Rows are points. The window is the flat piece filled in between its corners: a triangle in 3 columns, a solid with four corners in 4, and so on. A path goes straight from each point to the next, and from the last back to the first. List the points from which the path goes on through the window.

Window, 4 rows:
[[ 86  54  38  -7]
 [-36  17 -26  12]
 [-37 -37  55  35]
 [ -9  -9 -54  11]]
Path:
(1): [-44  -4 -47  42]
(2): [-22  27 -46  78]
(3): [-42 -19 -20 -13]
(4): [-43   3 -21 -40]
(5): [-15  32 -23  76]
(6): [-18 -32  18  99]
(7): [-43 -28  68 -30]
(8): [-19 -51   6 -19]
(9): [-14  11 -26  46]
(10): [26 23 32 30]
(11): [ 28  38  34 -56]
(12): [-35 -28 -30  -9]
Through the window after points: 4, 6, 8

Window (8 x 8):
[[ -8 -11  47 -44 -14 -61 -12   1]
 [-63 -33   1   9  38  21 -59 -75]
 [ 49  -4 -16 -52 -73 -25  10  65]
 [ 60 -16  36 -73 -23  14  65  47]
 [ 81  10 -16  51   8 -79 -74  43]
 [ -9 -41  -5 -26 -20 -16 107  -4]
 [-35  77  15 -26  17 -39  -7 -27]
 [  6 -20  33  84 -31  17 -86 -64]]
Path:
(1): [-67 -34   8  30   6  26 -38  -2]
(2): [-47 -45  22  54  18  13  30  34]
(3): [ 47  -8   9 -46 -45 -18  22 -35]
(4): [ 36 -16 -11 -18 -19 -29 -18 -10]
(5): [-14   1  39  57   8 -10   4  59]
(6): [  2 -26  19  23 -40  -6  28 105]
(7): [ 62   9 -17 -53 -22 -47  -7 -21]
(8): [ 27 -27  13  -1 -14 -23 -19 -31]
(9): [ -9 -22   5  10 -21  15 -19  60]
(10): [-41  21  55  -4  -5 -36  12  49]
(11): [ 22 -15  16 -41 -14 -48 -37 -55]
(12): [ 55  10 -27  -6 -37 -17  -9 -45]
(13): [ 18 -22  15  33  -6 -29 -14  54]
(14): [-18  26  21  20 -23 -42  10 104]
(15): [ 74  -8   3 -47 -18 -40   2 -73]
(16): [ 48  -1   7 -30  12 -30 -40 -90]
Through the window after points: 2, 4, 6, 10, 16

Window, 11 rows:
[[  33  -29   26   14   33  -17   66   11    4   10   55]
 [   0  -31    2  -58    5   37  -21   29   -9   49   44]
 [  51  -93    7  -65    7  -19   26  -22    4  -21    1]
 [  52  -34  -12  -11   16   86  -26   25   46    1   28]
 [ -12  -22  -64    2  -94  -25   -5   -3   22   -7  -44]
 [ -71   24   26   21   30  -24   -5  -24  -29    9   37]
 [   3   17  -36  -16    7 -121    2  -24    2    3  -32]
 [ -25   21   28   47    4    9    1  -60   61   88  -10]
 [  44  -37  -27   39   12   43   23  -17  -22    1  -47]
 [  44   59   44    4   27  -41   68    3   21  -10  -14]
 [  63   25    8   35    8   -3  -31  -10  -75  -28   11]]
Path:
(1): [ 47  15 -55 -31  -3   1  17 -71   3  20   5]
(2): [ -1 -49  11  12 -38 -34  -7  37  -1 -25 -26]
(3): [ 29 -42  15  10  11 -21   4  33  -8  18 -30]
(4): [ 41  25 -28 -21 -24  27   4 -43  11  -6  42]
(5): [ 38  -9  -3  -7  13   4  38 -56  20   2  25]
(6): [ 12  -5  27  11   8 -15   4  17   4  22 -23]
(7): [ 32 -25  28   8   9 -19  16  13   4  -9 -28]
(8): [ 33  23 -28  -3  18  27  41 -38  -6  21  12]
Through the window after points: 1, 5, 7
